Rows are points. Each copy is the shape, with its points in the same order, turned, moved and blurred by noise. Is it also mirrored, or only turned?
In the rows, 128 means zero.

Shape (5 x 2)
[[132 176]
 [ 82 100]
 [117  88]
 [157 162]
 [101 123]]
Copy 1 (5 x 2)
[[141 176]
 [ 68 130]
 [ 94 100]
 [159 150]
 [ 89 146]]
Copy 1 is: only turned
Copy 2 (5 x 2)
[[ 70 120]
 [168 114]
 [158 154]
 [ 73 144]
 [137 123]]
Copy 2 is: only turned
Copy 3 (5 x 2)
[[100 157]
 [129  72]
 [160  92]
 [122 171]
 [115 100]]
Copy 3 is: only turned
Copy 4 (5 x 2)
[[151 151]
 [ 67 165]
 [ 65 121]
 [147 117]
 [ 95 158]]
Copy 4 is: only turned

Shape (7 x 4)
[[110 164 112 128]
 [175 190 114 136]
 [127 127 166 130]
 [117  63 186 163]
 [127 142  69 120]
 [133  93  89 143]
 [156  88 139 113]]
Copy 1 (7 x 4)
[[124 166 101 158]
 [162 111 127 192]
 [ 85 124 147 137]
 [ 37  98 126  81]
 [169 172  88 132]
 [130 138  80  99]
 [120 119 138  79]]
Copy 1 is: only turned
Copy 2 (7 x 4)
[[109 158 135 123]
 [163 162 167 101]
 [117  96 117 100]
 [ 88  29 126 115]
 [127 160 146 171]
 [119 105 152 180]
 [145  77 121 147]]
Copy 2 is: only turned
Copy 3 (7 x 4)
[[ 99 153 151 116]
 [128 190 172 163]
 [116 108 117 149]
 [155  47 102 149]
 [135 160 156  85]
 [177 130 132  95]
 [177 132  97 131]]
Copy 3 is: mirrored
Copy 4 (7 x 4)
[[151 169  72 126]
 [212 160  99 119]
 [130 127 121  98]
 [ 86  75 149 106]
 [153 174  93 167]
 [131 130 121 177]
 [133 134 156 134]]
Copy 4 is: mirrored

Shape (12 x 8)
[[121  99 135  92 146  98 111 107]
 [104 108 143 122 135 125 137 109]
 [150 192 135 139 103 122 171 137]
 [179 165 182  99 187  95 138 119]
 [108 162 158  92 120 104 178 105]
 [108  74 109 122 142 145 119  63]
 [102 130 156 123 100 118 151 114]
 [129 144 157  81 102 129 100  89]
 [157  79 167 144 139 144 160 153]
 [ 86 111 201 132 164 133  99 167]
 [207 128 182 205  95 100 114 134]
 [149  88 129 167 116 131 177 189]]
Copy 1 (12 x 8)
[[170 117 157  98 146 127  90 121]
 [141 116 148  94 110 121 106 133]
 [111 185  88 120 117 111 151 120]
 [118 182 148  66 194 137 128 100]
 [134 167 104  73 122  88 101 134]
 [172  67 150  82  93 138 111 105]
 [126 145 129 104  92 107  96 134]
 [134 129 104 105 133 141  62  96]
 [129 157 176  97  99 175 138 160]
 [ 77 116 191 111 149 132  87 171]
 [ 96 202 187 156  93 168 143  70]
 [143 167 166 139  82 153 169 182]]
Copy 1 is: only turned
Copy 2 (12 x 8)
[[136 102 114 132 153 159 103 142]
 [106 125 139 144 135 158 130 142]
 [ 94 189  94 104  95 130 151  99]
 [104 174  39 125 165 147 114 161]
 [ 69 151 107 111 126 186 127 108]
 [101  86 168 162 148 120 101 142]
 [ 99 150 146 117 113 169 130 131]
 [120 153 125 134 118 166  63 123]
 [110 131 113 137 102 133 162 203]
 [157 167 127 179 145 197 159 180]
 [151 210 127  69 119  85 139 195]
 [125 126 120 115  75 119 204 172]]
Copy 2 is: mirrored
Copy 3 (12 x 8)
[[152 145 152 119 154 107 116 184]
 [136 125 164 128 131 132 126 156]
 [110 184 125 169 101 133 167 105]
 [192 198 128 195 130 130 119 167]
 [110 177 175 172 153 139 148 142]
 [138 111 192  98 114  96  83 159]
 [114 146 168 131 126 145 155 148]
 [120 197 158 106 128 145 108 172]
 [204 120 150 123 112 142 157 119]
 [167 101 117 137 138 199 130 186]
 [185 169 117 126  28 126 198 168]
 [172 102 122 120 113 122 194  94]]
Copy 3 is: only turned

Shape (17 x 11)
[[105 154 118 128 149  98 134 128 162 207 113]
 [204 149 134 132 140  37 134  96 130 110 167]
 [158 100 121  79 136 148 142 155  97 121 110]
 [141 153 115 105  93 155 146 170 123  90 123]
 [138 122 189 147  94 140  39 142 155  87 141]
 [143 133 112  83  93 121  84 159 145  96 176]
 [139 125 124 126 134 147 139 161 151 148 172]
 [143  79 134 165 118 157  86 119 162 131 124]
 [112 159 105  28 110 162 124 119 107 166 139]
 [107 169 183 110 118 157 143 155 143 117 110]
 [148 119 114 161 173 172 148 143  92 116 162]
 [158 173 135 124  91 127 144 159 165 114 128]
 [103 161 107 156  96  92 141 164 145 182 121]
 [159  99 100 134 207 141 100 148 123 102 114]
 [127 166  97 138 109 120 153 118 150  97 131]
 [101  67 133 116 147 156 127 103 137  96 157]
 [114 101 114 101 155 169 152 122 149 249 108]]
Copy 1 (17 x 11)
[[173  97 133 175  97  96 102 106 141  75 133]
 [190 102 185  71 107 100 135 194 100 135 129]
 [137 139  73  95 107  94  99 131 171 170 134]
 [116 126  82 108  80 153 135 153 167 160 124]
 [ 95  80 164  93 155 196  98 147 174 147 181]
 [ 82 115 143  92  85 123 135 188 178 137 170]
 [123 106 103 156 113 118 119 172 128 129 164]
 [117  76 123 128 194 135 113 137 165 127 155]
 [121 179 128 154  58  83 134 102 194 139 157]
 [136 127  97 122  81 183 113 102 144 129 160]
 [138 157  80 149 157 133 108 185 116 160 119]
 [156  87 104 123  72 155 155 156 148 142 149]
 [141  66 131 173  67 127 118 133 139  99 106]
 [164 135  90 106 167 114  66 191 165 121 141]
 [143 116 107 122  98 152 171 166 147 108 116]
 [ 86 145  96  98 177 113 123 135 130 111 157]
 [155 119  84 204 132  53 106  76 146 107 164]]
Copy 1 is: mirrored
Copy 2 (17 x 11)
[[131 156 178 121 172 145 165 152 201 139 102]
 [173 162 127 172 108 120 215 102 142 121 173]
 [148 168 149 110 122 138 116 116  79 117  79]
 [154 112 182 137  98 138 108 143  92  80 112]
 [211 110 140 140  93  76  61 129 158 124 153]
 [194  90 151 116  72 144 135 139 111 133 127]
 [153 116 186 104 155 119 135 123 115 138 134]
 [153 124 142 148 148  70  86 128 138 172 119]
 [152 136 136  89 118 229 107 126 126 130  90]
 [145 137 193 108 115 137  80 106 157  76 110]
 [123 147 146  98 176 108 125 133  79 109 161]
 [158 117 208 155 104 140 127 129 136 100 120]
 [157 114 185 144 165 137 159 179 172 101  89]
 [113 180 128  94 111  78 121 156 100 147 135]
 [110 107 155 157 114 139 147 140 132  89 130]
 [120 106 108  94 130  88 106  91 116 153 112]
 [115 173 182 101 205 167 117 127 154 191  57]]
Copy 2 is: mirrored
Copy 3 (17 x 11)
[[104 127 130 117 145 129 143 176 182  84 173]
 [ 98  83 120 157 215 195 144 150  93 127 102]
 [121 114 129 125 117  72  90 141  88 127  99]
 [140 138  82 142  93 113 126 133 118 130  75]
 [ 78 147 124 116  87 187 133  75  98  56  72]
 [ 86 118  48 152 116 133 125 104  97  88  93]
 [116 144  95 158 113 139  88 147 119  92 137]
 [ 92 126 135  94  87 177  81  97 109 106 140]
 [104 141  82 147 112  41 169 139  99 107 153]
 [161 160 136 134  85 122 149 142 128  73  91]
 [134 185 125 145 145 134  58 131 100 136 122]
 [134 124  93 143  96 161 146 164 124 113  87]
 [ 98 130 104 144 119 140 137 161 212 116 129]
 [116 150 117  73 167 125  54 135  91 109 104]
 [153 130  84 128 130 150 143 129 139 139 115]
 [148 128 126 120 128 123  76  64  92  92 149]
 [100 136 150 114 101  74 100 184 144 100 223]]
Copy 3 is: mirrored

Shape (16 x 12)
[[141 145 134  84 123 119  88 119 163 113  83 116]
 [156 146  91 111 108 149  95 123 142 111  73 129]
 [ 90  69 155 153 159 159 142 163  83 186 115 127]
 [ 77  67 164 171 181 168 109 151 116 108 150 148]
 [168 118 107 170 151  75 192 160 141 117 134  99]
 [113 195 128  78  97 160 119 110 123  85  92 131]
 [161 148  83  94  84 108 108 184 131  95 125 114]
 [150 114 133 122  89  94 144 169 134  81  60 128]
 [118  89 147 155 134 134 105 117  69 141 134 156]
 [120 104 179 130 128 152 103 105 146 142 156 191]
 [109  77 171 103 201 151 124 158  78 150 134 173]
 [114 138  67  90 117 112 109 134 144 109  76 140]
 [145 161 134 128 151 147  76 127 110 106  88 173]
 [123 147  89 114 104  94 145 138 142  95  92 162]
 [ 80 115 160 169 161 107 121 199 103 174 119 139]
 [ 80  82 185 137 176 121  85 103  80 134 150 143]]
Copy 1 (16 x 12)
[[153 168 100 121 135 121 131 148 153 117  90  80]
 [111 165 111 129 113 149 104 142 164 129  80  88]
 [136 113 131  76 134 125  51  85 114 188 174 145]
 [114  95 105 108 159 130  73  45 161 152 178 163]
 [120  82 186 117 124 123 110 168 120 116 126 180]
 [142 156  68 114  77 137 147 135 175 108 112  88]
 [160 124 156 117 118 189 129 177 204 129  94 110]
 [135 131 158  63 115 136 104 145 180  99  73 127]
 [145 116 124 130 107 106  87  65 153 183 132 146]
 [123 160 111 102 158 108 166  57 149 178 135 139]
 [165 110  63  79 153 115  75  98 133 200 149 180]
 [150 182 120 131 110 176  92 145 159 110  96 131]
 [114 152  75 139 113 112 107 128 197 159 107 133]
 [137 171 142 114  95 161 117 138 157 101 100 158]
 [155 134 145  74 142 112  55 125 164 173 202 154]
 [173 114  94 137 151  78  92  46 150 161 171 142]]
Copy 1 is: mirrored
Copy 2 (16 x 12)
[[102 123 147 121  51 126  95 141 125  85  96 118]
 [131 156 126 145  80 126  99 148  94  85  95 143]
 [152 100 167 142 181 119 159 167 131 143 123  50]
 [151  74 162 173 190 135 114 108 146  99 140  68]
 [127 186 101  98 133 149 163 113 178  91 182  98]
 [ 69 137 172 141  77 126 100 110  66 127 124 150]
 [127 138 119 133  63 138 146 153  89  69 170 157]
 [ 93 163 131 110 106 143 159 131  93  36 117 108]
 [175 102 167 113 173  96 128 125 102 108 117  97]
 [139  57 157  98 167 149  88 119 119 124 107 131]
 [136  47 121 126 169 100 122 131 111 135 136  39]
 [120 132 107 158  71 112 157 125 107  91  89 143]
 [106 114 123 131 138  92  64 142  96  93 109 128]
 [101 140 111 123 110 128 156 100  96  90 111 156]
 [112  88 156 135 188  87 174 171 161 110 138  87]
 [161  53 188 112 169  73 111 101 136 113 126  74]]
Copy 2 is: only turned
Copy 3 (16 x 12)
[[124 108 147 172 134  94  80 160 109  99  89 143]
 [161  87 156 166 119  97  88 136 141 109 109 149]
 [ 92 156 137 112 141 193 165 137 147  85 176 107]
 [ 88 187  91 150 123 169 168 175 175  67 121 120]
 [128 140 131  61 149 123 140  90 113 125  54  73]
 [102  88  94 171  90  98  48 118 129 114 114 145]
 [165  77 118 138  91  98 100 156 106 126  81  83]
 [156  80 111 110 139 138  84 130 113  66  67 124]
 [150 163  83 163 137 153 141 115 143  79 157 113]
 [113 159  72 172 117 124 168 140 106  88 139 183]
 [ 91 157  87 124 157 127 159 180 145  73 187 108]
 [152  93 129 152 148 121  64 165 128 154  99 128]
 [129 104 100 179 146  85 111 130 170  72 129 139]
 [138  95  76 137 140 126  84 135 126 137  78 128]
 [ 87 105 100 147 180 190 170 145 143  89 120  75]
 [ 97 204  91 191 153 150 141 156 123  59 160 111]]
Copy 3 is: mirrored

Shape (15 x 12)
[[150 148 130 135 120 147 112 125  92 106 147 112]
 [115 156 136 146 116  96 191 107 121 117 184 151]
 [117 161 141 146 136 133 134 106 163 116 249 122]
 [148 130 131 145 147 156 125 143 152 149 135 128]
 [114 161  93 128 112 118 125 135 160 133 126 161]
 [119 154 124 112 129 131 133 152 140 160 122 191]
 [126 146 120 118 105 159 140 105 160 116 130 127]
 [149 143 135 123 119  78 133 146 138 131 145 116]
 [146 159 118 158 113 139 114 129 101 166 130 132]
 [117 124 105 152 136 136 115 149 156 109 139 128]
 [138 113 151 144 113  98 131 142 165 118 130 162]
 [110 155 149 146 143 159 112 122 117 168 125 114]
 [116  63  94 134 112 145 119 137 138 119 131 125]
 [179 153 136 125 140 134 123 124 146 113 122 112]
 [140 151 129 129 106 162 137 150 159 115 131 116]]
Copy 1 (15 x 12)
[[143 151 171 135 108 118 142 124 119 161 127 122]
 [124  74 154  81 145 141 156 102 119 164  95  88]
 [114 114 123  64  96 127 176  72  65 186 121  95]
 [ 86 157 112 131 111 135 137 127 119 142 123 128]
 [122 122 105 114 120 160  87 107 137 154 131  91]
 [104 123  87 110 128 126  83 141 147 165 104 105]
 [147 113 104 140  98 160 139 125 120 148 131 116]
 [129 147 133 110 175 132 133  97 116 146 124 111]
 [ 92 133 151 159 120 109 108 120 127 162 127 101]
 [115 154 126 104  96 147 131 100 139 123 132 115]
 [128 150  97 110 146 143 130 105 134 116  81  96]
 [ 93 127 122 142 107  90 145 138 128 149 154 112]
 [128 132 127 129  91 133 119  85 149  95 107 163]
 [132 171 131 137 139 155 140 145  93 148 131 118]
 [125 148 109 140 113 159 156 114 136 161 131 121]]
Copy 1 is: mirrored
Copy 2 (15 x 12)
[[153 106 104 155 119 138 134 148 114 116 128 157]
 [130  95 126  71 182 121 151 151 141 150 134 175]
 [179 101  62  85 188 143 122 146 156 160  79 146]
 [149 113 112 107 103 125  93 104 123 120 110 135]
 [137 136 116 103 152 115 143  88  96 130 138 112]
 [153 122 136  91 115 103 147  68  98 147 133 145]
 [147 101  97 103 132 143 113 125  98 137 158 114]
 [128 107 151 129 151 108 123 132 105 151  96 135]
 [151 119 110 140 121  83 115 112 116 105 142 164]
 [128 148 109 112 127 150 122 115 120 122 109 118]
 [113 127 130  85 111 105 136 136 107 159 105 115]
 [191 133 123 126 109 113  90 117 136 120 145 153]
 [ 86 150 100 134 101 161 108 114 129 153 139 130]
 [147  79 129 133 115 128 114 135 103 111 110 110]
 [146 114 106 103 123 146 100 127  74 123 124 131]]
Copy 2 is: mirrored
Copy 3 (15 x 12)
[[136 148 142 128 105 122 115 142 173 107 153 107]
 [ 98 111 158  98 122 140 170 171 121  91 134  57]
 [ 71 128 159  53  96 182 138 192 157  89 156 117]
 [125 135 115 124 120 153 131 163 146 159 130 138]
 [120 127 127 103 143 132 111 144  86 138 166 111]
 [123  99 139 109 138 119 141 135 103 186 155 112]
 [ 95 123  95 130 113 139 127 140 120 113 156 116]
 [149 141 140  92 123 162 120 133 115 113 108  90]
 [149 154 129 124 137 136 148 146 154 147 170 101]
 [129 135 130 116 136 135 110 173 121 120 138 146]
 [158 120 118  98 107 136 148 167  85 128 116 121]
 [113 152 115 108 149 124 159 129 168 152 143 138]
 [149 112 134 163 125 153 130 163 111  99 150 170]
 [125 161 109 127  96 151 103 144 134 143 121 101]
 [124 114  86 119 119 141 109 153 146 126 141 118]]
Copy 3 is: only turned

Shape (18 x 12)
[[ 68 128  64 181  69 126 129 102 130 126 133 135]
 [168  77 134 183 106 150 116  79 168 120  67 135]
 [ 75 146 125 148 127 150  98  53 143 148  87 117]
 [137 149 132 103 138  83 174 162 130 113 112 196]
 [128 138 143 161 129 125 126 110 185  58 111  81]
 [156 110 137  60 128 157 136 118 187  77 129 190]
 [119 102  98 180  91  79 154 132 162 137 175 128]
 [117 141 144 177 138 132 137 119 155 111  50 133]
 [ 92 114 134 190 114  62  93 111 106  76 166 152]
 [145 134 121 159 161 145 108 134  93 142  97 142]
 [135 152 204 102 151 136 173  88 132  73 130 113]
 [135 135 169 124 125 176 100  97 130 123 121 175]
 [ 86 117 123 155  94 133 156 120 116 114  83 139]
 [143 129 115 207 130 138 153 108 138 181 120 139]
 [ 98  88 156  55 123 162 128 109 180 141  81 111]
 [ 87 109 111 182 158 158 166 137 145 159 109 165]
 [158  73 121 100 158 221 126  86 171 154  62  96]
 [126 130 169 137 126 160 125 154 157 127  84  93]]
Copy 1 (18 x 12)
[[113  95  77 152 125 189  96 198 132 136 122 137]
 [130 198 178 152  83 170 114 161 146 157 108 152]
 [108 153  67 129  68 160 109 125 132 178 131 147]
 [127 132 133  94 150  81 116 154  86 105  66  78]
 [ 93 139 145 153 109 135 192 137 165 137 140 122]
 [121 170 130 149 115  70 114 120 176  88  38 116]
 [112  60 161 135 137 143 106 184 123 123 114 156]
 [113 187 128 104  94 140 151 172 118 150 136 110]
 [ 49 103 138 127 190 179 107 131 118 137 125 125]
 [163 180 115 112 150 137 109 127  95 140 141 138]
 [114 138 137 102  89 129 175  60 140  98  97  88]
 [115 189 111 129 101 128  84  95 131  99 111 132]
 [132 139 107 106 110 172 109 174 137 134 115  87]
 [154 137 142 110  95 160 112 169  79 126 134 179]
 [152 150 115 111  59  84  95 117 208 162  99 106]
 [146 147 104  60 115 142 111 188 124 115 117 167]
 [210 206 128 130  56 117 122 120 196 164 104 169]
 [146 162 139 115  88 107 132 136 158 129 170 104]]
Copy 1 is: only turned
Copy 2 (18 x 12)
[[200 103 100 158 147  88 141  95 111 107  83  76]
 [185 135 107 149  73 174  83  97 129  90  93 162]
 [222  97  76 103  94 134 122 123 110 146 127 111]
 [102 149 166 128  96  88 156 110 152 188  95 145]
 [173 146 109 136 149 128  85  79 142 132 164 165]
 [ 82 118 114 115 121 143  66  91 168 185  85 143]
 [160 128 175 122 156  93 141  77 106  81  83 113]
 [201 127 129 161  72 129 127 119 155 143 139 170]
 [167 160 138 170 152  93 138  78  30 148 115 118]
 [142 121 112 145 100 160 171 152 114 134 128 159]
 [110 148 138 109  97 142  93  86 136 167 208 118]
 [109  82 101 125  78 149  97 109  97 166 123 144]
 [177 120 131 177  97 106 124 128 140 132 120 101]
 [177  98 145 126  88 149 180 100 128  81 107 147]
 [149 106 129  87 109 133  39 165 166 148 116 116]
 [178  77 178 147 117 158 171 118 148 140  98 120]
 [160 104  89  99  99 223  72 162 194 105 111 143]
 [152  96 134 135 112 127  94 156 149 120 168 178]]
Copy 2 is: only turned
Copy 3 (18 x 12)
[[135  90  86 161 127 114  47 184 161 189 118 107]
 [143  33  95 122 106 136 120  89 115 181 140 134]
 [ 89 102  98 126 100 155  77 144  82 179 132  90]
 [177 150 153 116  94 121 120 138 140  80  87 156]
 [109  94  96  77 149 141  71  80 143 138  88  93]
 [128  69 166  97 134 106  94 120 114  60 123 171]
 [183 103 131 122 164 129  94 165 198 178 106 115]
 [141 115 107 125  82 150  91  74 110 165  92 129]
 [180 121  64  97 120 174  67 168 184 128 145 105]
 [154 155  94 108 101  99 135 109 105 157 165 123]
 [102 129  93  82 160 172 121 113  92  76  72 131]
 [102 112 117 105 108 142 108 126 102 118 166 165]
 [143 107  91 176 111 138  89 132 130 147 108 127]
 [154 125 119 111 116 128 137 146 126 221 126 152]
 [101  78 172 160 151 142  99 103  60 102 131  94]
 [174 147 133 152 124 126  77 131  93 192 123 153]
 [104  60 143 138 154  91 135  76  29 163 157 114]
 [107 127 136 135 127 141 111  62 123 144 125 114]]
Copy 3 is: mirrored
